Each row of a before or after table is a point. One or more steps were done to the points. Then noise was added and the rows were shuffled. The steps act on columns, c1 being the first. Write out the steps. A step turns or swaps two columns, mirrors them in a line or flattens them onto one, adds a multiple of one to another, or multiplies or shifts one. Angles are multiples of 10 degrees, from the lower column toward the higher: turns from -170 to 170, lines from 10 to 170 but not 90. Use the fewest steps. Two steps may share a column if one is a turn and the other turns, adds or multiplies; they go together, in the order done. Otherwise the lowest column goes first.

Before, 9 rows:
[[ 3.1  3.8]
 [ 3.5  1.9]
 [ 2.2 -1.1]
 [ 2.5  0.5]
 [-4.3 -6.4]
 [ 2.7  4.3]
 [-6.8  2.1]
 [ 5.1  5.8]
 [-3.2  6.1]]
After:
[[-6.7  0.5]
 [ 2.9  1.6]
 [ 2.4 -0.9]
 [-4.4 -2.5]
 [ 3.4  1.3]
 [ 4.9  2.5]
 [ 3.5  0.9]
 [ 2.6  0.0]
 [-3.2  2.4]]
Steps: multiply c2 by 0.4

Before:
[[-7.9  4.0  3.4  3.9 -1.8  3.7]
 [-2.5  0.5  2.2  3.4 -4.9 -0.9]
 [ 5.2  2.0  2.3  1.3 -4.3 -3.1]
 [-2.2 -1.3 -5.4  1.3 -3.6 -5.2]
 [-6.3  3.2 -5.0  0.8  3.0  7.0]
 [ 2.8 -2.5 -3.2 -0.1  4.9 -6.6]
 [-2.2 -0.8 -1.6 -3.8 -4.7 -2.6]
 [ 1.8 -4.0 -1.2  0.5 -2.0 -1.3]]
After, 8 rows:
[[-6.2 -1.8 -5.0  0.8  3.0  7.1]
 [ 5.1 -2.7  2.3  1.4 -4.3 -3.0]
 [-2.2 -6.4 -5.4  1.3 -3.5 -5.2]
 [-7.9 -1.2  3.3  3.7 -1.9  3.8]
 [ 2.8 -7.3 -3.2 -0.1  4.9 -6.4]
 [ 1.8 -8.9 -1.4  0.5 -2.1 -1.2]
 [-2.4 -5.8 -1.8 -3.7 -4.7 -2.5]
 [-2.5 -4.5  2.0  3.5 -4.9 -0.9]]
Steps: shift c2 by -5.0

Before (12 x 12):
[[ 9.0  4.4 -5.4  3.2  0.2  0.3 -6.1 -1.2  2.4  3.2 -0.8  5.3]
 [-2.0  7.3  0.0 -6.4  3.0 -0.3 -1.0  2.8  1.9 -4.4 -1.4  5.1]
 [-0.3 -1.5  5.4 -4.4  4.2 -0.4 -0.5 -1.2 -1.1  3.2  1.3  2.3]
 [ 7.4 -2.6 -2.5 -5.5  1.2 -2.8 -2.0  1.9 -1.2 -1.2  3.3 -0.2]
 [-3.7  0.5 -0.8 -0.6  1.3  2.5  1.2  2.6 -0.4  5.2 -3.2 -2.4]
 [-0.8  4.3 -3.6  3.8  3.7  0.3 -4.3  1.6 -7.0 -3.3  1.8  0.5]
 [-2.0 -8.7 -2.5  4.4 -0.9 -2.8 -4.6  8.5  0.3 -3.8 -0.4  0.2]
 [-7.9 -0.1  5.0  2.4  2.1  7.0 -9.2  0.4 -0.4 -2.7 -2.7 -3.3]
 [-0.2  5.0 -0.4  3.4 -1.3 -3.5 -2.7  0.0  2.7 -2.9 -3.5  1.7]
 [ 0.4 -0.7  4.9  3.4  4.6 -0.7 -0.1  5.5 -0.5 -3.8  2.1 -0.7]
 [ 0.3 -0.6 -3.0  3.9  3.9 -5.9 -5.1  7.7  4.0  6.2 -2.5 -1.6]
 [-0.5  0.9  3.9 -6.7 -1.1 -0.8  1.6  5.3 -3.7  3.9 -1.1  0.6]]
After, 12 rows:
[[-0.6  1.1  3.7 -6.6 -1.5 -0.9  1.7  5.2 -3.5  3.8 -1.2  0.6]
 [-1.1  3.9 -3.6  3.5  3.1  0.5 -5.0  1.6 -6.9 -3.6  1.9 -0.1]
 [-1.9  6.9  0.3 -6.5 -0.1 -0.3 -3.9  3.0  2.3 -4.4 -1.4  4.9]
 [ 0.4 -0.6  5.0  4.0  4.3 -0.4 -1.0  5.4 -0.3 -3.7  2.0  1.4]
 [ 0.2 -0.5 -2.9  3.9  4.5 -5.8 -4.9  7.8  3.8  6.1 -2.4 -2.1]
 [-1.9 -8.5 -2.2  4.6 -1.3 -3.0 -3.8  8.4  0.3 -3.7 -0.8 -2.7]
 [-0.3  4.7 -0.6  3.2 -1.6 -3.7 -2.9  0.0  2.9 -2.8 -3.6 -0.6]
 [ 7.3 -2.4 -2.1 -5.5  1.3 -2.9 -1.7  1.6 -1.0 -1.1  3.1 -0.7]
 [-0.5 -1.2  5.5 -4.5  2.3 -0.8 -2.5 -1.1 -0.7  3.2  0.8  3.1]
 [-3.7  0.9 -0.5 -0.5  2.5  2.7  1.6  2.9 -0.4  4.9 -3.3 -0.5]
 [ 8.9  4.0 -5.0  2.9 -2.3  0.2 -7.4 -1.0  2.0  3.3 -0.8  1.0]
 [-8.0 -0.2  5.5  2.2  3.6  7.0 -7.2  0.5 -0.7 -3.0 -2.6 -6.0]]
Steps: turn c5 and c12 by 30 degrees; turn c7 and c12 by 30 degrees

Before (13 x 20):
[[-3.6  1.1 -2.4 -5.1  1.0 -1.0  3.3 -2.1 -3.0 -2.5 -1.9  3.1  4.4 -7.8
  -0.7  4.8 -7.4  5.0 -2.3 -2.9]
 [ 0.8 -0.1 -0.8 -1.3 -6.1  1.9 -2.6 -5.6 -4.7 -1.9 -0.1 -5.6 -4.0  2.4
   5.7  2.5 -5.9 -1.3  2.6 -3.9]
 [ 3.4  0.7 -3.5  1.8 -3.1  2.5  6.2 -2.6  2.9 -5.1 -4.1 -1.4 -3.6 -3.4
  -5.2 -4.9 -8.5  5.2  1.1  0.8]
 [-3.7  5.3  6.4  5.7 -2.9 -4.9 -0.8 -0.6 -3.9 -0.2 -0.3 -5.9  4.3 -2.3
   4.5 -3.0  3.5 -5.0  2.1  3.9]
 [ 0.7 -3.0  2.1  2.6 -7.8  2.3  0.1 -0.4 -0.7  3.1 -6.6 -6.0  3.2 -6.7
  -5.1 -0.3 -0.9  2.0  5.1  0.5]
 [-5.7 -1.1 -3.9  2.2  2.2 -2.0 -0.2 -1.1  3.2  3.7  0.9 -3.0  5.2 -8.0
  -4.7  0.3 -2.4 -0.6 -1.9  3.9]
 [ 6.0  0.5 -1.5  5.4  3.7 -2.7 -2.6  0.6  0.3 -2.6 -6.3 -0.7  1.8 -1.4
   2.0  1.7  1.7  2.6  4.2  1.8]
 [ 3.2 -1.8  5.6  0.4  3.6 -6.0 -2.8  1.7 -4.3 -2.6 -0.9  2.4  2.6  2.2
  -0.9 -4.5 -5.9 -1.4 -0.3 -5.9]
 [-2.7  0.0  0.7 -4.5 -6.7  4.4 -0.9  4.3  0.9 -0.5  1.9 -4.3  6.4  1.4
  -0.7  3.0 -2.5 -1.8  2.5 -6.0]
 [-4.5 -0.1 -4.4  1.0 -4.9  0.3  2.0  1.5 -6.0  0.3  2.1 -4.0  4.1  3.5
   0.4  4.4  1.2  2.3 -1.7  1.5]
 [-4.9 -1.4 -2.1  2.1 -2.6 -4.6 -5.5  5.1 -2.3 -4.7  1.2  1.3  4.9 -5.9
   1.6 -4.5 -8.3  3.2  6.1 -3.9]
 [-4.1  4.4  4.2  2.1  1.9  1.4 -2.3  1.0  1.4  2.8 -2.6 -1.5  5.5  3.0
   0.7 -4.5  1.3 -2.0 -4.2 -0.2]
 [ 1.1  7.4 -1.6 -5.8  0.2 -2.8 -3.0  2.0 -7.3 -4.5  2.7  3.9  1.6 -4.0
  -1.7  0.0  0.3  2.0 -2.8 -7.0]]
After:
[[-2.7  5.8  5.3  0.2  2.8 -6.1 -3.4  1.1 -4.2 -2.2 -1.1  2.0  2.7  1.9
   2.2 -4.6  0.6 -1.4 -0.3 -6.1]
 [ 0.7 -4.0  6.6  5.5 -2.6 -4.6 -0.9  0.3 -4.1  0.3 -0.2 -5.6  4.3 -2.0
  -6.0 -3.5 -4.7 -5.1  1.7  3.2]
 [-5.9 -1.7 -1.7  5.9  3.5 -2.5 -2.7  1.0  0.2 -2.0 -6.6 -0.9  1.6 -1.2
   1.4  1.5 -0.2  2.6  4.1  1.8]
 [ 7.4  2.2 -4.2  2.6  2.1 -2.1 -0.1 -1.1  3.1  3.3  0.9 -3.2  5.3 -8.3
   1.2  0.6  0.3 -0.4 -2.0  3.9]
 [ 2.1  1.2  1.6  2.4 -7.5  2.3  0.1 -1.9 -0.4  2.3 -6.9 -5.5  2.9 -6.3
   4.6 -0.1  2.6  1.6  5.0  0.4]
 [ 3.4 -2.0  4.1  2.1  1.7  1.1 -2.1 -1.0  1.8  1.1 -2.5 -1.2  5.9  3.1
  -2.7 -4.5 -4.2 -2.1 -4.1 -0.6]
 [-0.5  8.0 -3.8  1.7 -3.3  2.5  6.5  1.0  2.8 -3.1 -4.8 -0.9 -3.5 -3.6
   6.4 -4.7 -2.3  5.2  1.4  1.0]
 [ 4.4 -1.4 -4.4  1.2 -5.4  0.2  1.9  0.4 -6.4 -0.4  1.7 -4.2  4.0  3.1
  -2.7  4.0  0.2  2.0 -1.4  1.4]
 [ 3.4  8.0 -2.0  1.5 -3.0 -4.4 -5.8  3.1 -2.4 -5.7  1.1  1.0  5.0 -6.1
  -3.8 -4.7 -0.6  3.6  6.2 -4.0]
 [-3.9  6.1 -0.7 -1.5 -6.3  1.7 -2.4 -0.3 -5.1  1.3  0.1 -5.7 -3.4  2.3
  -4.9  3.1 -0.8 -1.4  2.8 -3.4]
 [-0.4 -1.8 -1.8 -6.1  0.1 -2.6 -2.9  2.8 -7.2 -3.9  3.2  3.2  1.7 -4.0
   1.9  0.0 -7.0  1.9 -2.8 -6.7]
 [ 3.5  7.1 -2.6 -4.7  1.1 -0.8  3.6  0.2 -2.8 -0.9 -1.8  3.6  4.1 -7.9
  -1.6  4.3 -2.4  4.6 -2.3 -2.7]
 [ 2.5  2.5  0.4 -4.5 -7.0  4.2 -1.1  1.4  1.0 -2.5  1.7 -4.6  6.3  1.7
  -1.0  3.1  0.0 -1.6  2.7 -6.6]]
Steps: turn c1 and c15 by 150 degrees; mirror c2 and c17 in the line at 130 degrees; flatten c8 and c10 onto the line at 120 degrees
